Rows are points. Each copy is the shape, with its points in the same order, stretched, turned, moved and blurred by noise. Some copies are also mirrored. Which?

Shape (9 x 3)
0: +0.12 +0.33 -0.20
1: +0.40 +0.10 +0.35
2: -0.05 -0.09 -0.97
3: +0.31 -0.11 +0.78
4: -0.33 -0.08 +0.11
5: -0.24 +0.15 -0.80
6: +0.01 +0.42 +0.48
7: +0.07 +0.73 +0.57
8: -0.07 +0.06 -0.45
Copy 1 (9 x 3)
0: -0.19 +0.27 -0.39
1: -0.33 -0.36 -0.02
2: +0.33 +0.47 -0.85
3: -0.15 -0.54 +0.46
4: +0.04 +0.21 +0.25
5: +0.15 +0.66 -0.76
6: -0.58 -0.05 +0.26
7: -0.80 -0.05 +0.23
8: +0.13 +0.32 -0.41
Copy 1 is: mirrored
Copy 2 (9 x 3)
0: +0.23 +0.28 -0.33
1: +0.54 +0.31 +0.26
2: -0.02 -0.35 -0.85
3: +0.53 +0.15 +0.71
4: -0.05 -0.08 +0.25
5: -0.22 -0.18 -0.72
6: +0.18 +0.60 +0.47
7: +0.20 +0.91 +0.31
8: -0.03 -0.04 -0.44
Copy 2 is: only turned
Copy 3 (9 x 3)
0: +0.07 +0.37 -0.23
1: +0.64 +0.36 +0.23
2: -0.22 -0.13 -0.94
3: +0.68 +0.24 +0.67
4: -0.18 +0.01 +0.24
5: -0.41 +0.10 -0.75
6: +0.10 +0.59 +0.43
7: +0.12 +0.91 +0.38
8: -0.18 +0.09 -0.47
Copy 3 is: only turned
Copy 4 (9 x 3)
0: +0.10 +0.41 -0.36
1: +0.45 +0.21 +0.02
2: -0.33 +0.08 -1.08
3: +0.56 -0.05 +0.50
4: -0.29 +0.08 +0.06
5: -0.40 +0.36 -0.83
6: +0.11 +0.63 +0.30
7: +0.21 +0.97 +0.36
8: -0.16 +0.21 -0.46
Copy 4 is: only turned

Shape (12 x 6)
0: +0.40 +0.13 +0.15 +0.64 -0.03 +0.48
1: +0.53 -0.07 +0.37 -0.77 +0.47 -0.08
2: -0.07 -0.42 +0.78 -0.82 +0.70 +0.07
3: +0.08 +0.42 -0.04 +0.52 -0.09 -0.21
4: +0.14 -0.31 +0.61 -0.55 +0.80 +0.11
5: -0.06 -0.70 +0.65 -0.56 +0.14 -0.06
6: +0.25 -0.12 -0.25 +0.34 -0.20 -0.20
7: +0.27 -0.06 -0.54 +0.62 -0.16 +0.41
8: -0.07 +0.22 -0.03 +0.70 -0.08 +0.10
9: -0.11 +0.58 -0.43 +0.31 -0.48 +0.56
10: +0.14 -0.25 +0.79 -0.35 +0.16 -0.16
11: -0.21 +0.27 -0.61 +0.63 +0.17 +0.17
Copy 1 (12 x 6)
0: +0.23 -0.10 +0.09 +0.48 -0.23 +0.69
1: +0.73 +0.04 +0.24 -0.98 +0.23 -0.08
2: +0.31 -0.34 +0.80 -1.15 +0.46 +0.02
3: -0.12 +0.36 +0.09 +0.45 -0.03 +0.10
4: +0.44 -0.37 +0.58 -1.02 +0.70 +0.12
5: +0.07 -0.51 +0.79 -0.90 -0.04 -0.15
6: -0.08 -0.08 -0.11 +0.23 -0.32 +0.00
7: -0.22 -0.20 -0.47 +0.52 -0.30 +0.59
8: -0.31 +0.15 +0.21 +0.54 -0.06 +0.44
9: -0.47 +0.63 -0.23 +0.25 -0.46 +0.87
10: +0.30 -0.18 +0.75 -0.57 -0.08 -0.10
11: -0.57 +0.20 -0.35 +0.48 +0.19 +0.43
Copy 1 is: only turned
Copy 2 (12 x 6)
0: +0.30 +0.30 +0.47 +0.39 +0.21 +0.42
1: -0.19 -0.14 +0.61 -0.55 +0.64 -0.44
2: +0.01 +0.04 +0.83 -1.19 +0.07 -0.24
3: -0.13 +0.63 +0.33 +0.60 +0.05 -0.13
4: +0.14 +0.17 +0.60 -0.97 +0.35 -0.18
5: +0.05 -0.28 +0.66 -0.76 -0.29 -0.37
6: +0.07 +0.10 +0.03 +0.41 -0.01 -0.16
7: +0.22 +0.10 -0.21 +0.56 +0.11 +0.37
8: +0.07 +0.57 +0.19 +0.50 -0.02 +0.15
9: -0.55 +0.26 -0.01 +0.72 +0.07 +0.55
10: +0.07 +0.03 +0.91 -0.47 -0.01 -0.36
11: -0.16 +0.62 -0.32 +0.37 +0.05 +0.27
Copy 2 is: mirrored
Copy 3 (12 x 6)
0: -0.10 +0.34 +0.26 +0.45 -0.20 +0.58
1: +0.18 +0.13 +0.05 -0.66 +0.71 -0.03
2: -0.41 -0.29 +0.40 -0.81 +0.84 -0.07
3: -0.29 +0.71 +0.01 +0.50 -0.19 -0.04
4: -0.28 -0.23 +0.35 -0.47 +0.88 +0.08
5: -0.26 -0.47 +0.45 -0.62 +0.24 -0.28
6: -0.04 +0.21 -0.21 +0.33 -0.33 -0.15
7: -0.10 +0.11 -0.43 +0.62 -0.41 +0.54
8: -0.48 +0.44 +0.11 +0.59 -0.32 +0.17
9: -0.58 +0.73 -0.36 +0.24 -0.72 +0.59
10: -0.10 +0.03 +0.59 -0.45 +0.33 -0.23
11: -0.66 +0.39 -0.53 +0.72 -0.15 +0.28
Copy 3 is: only turned
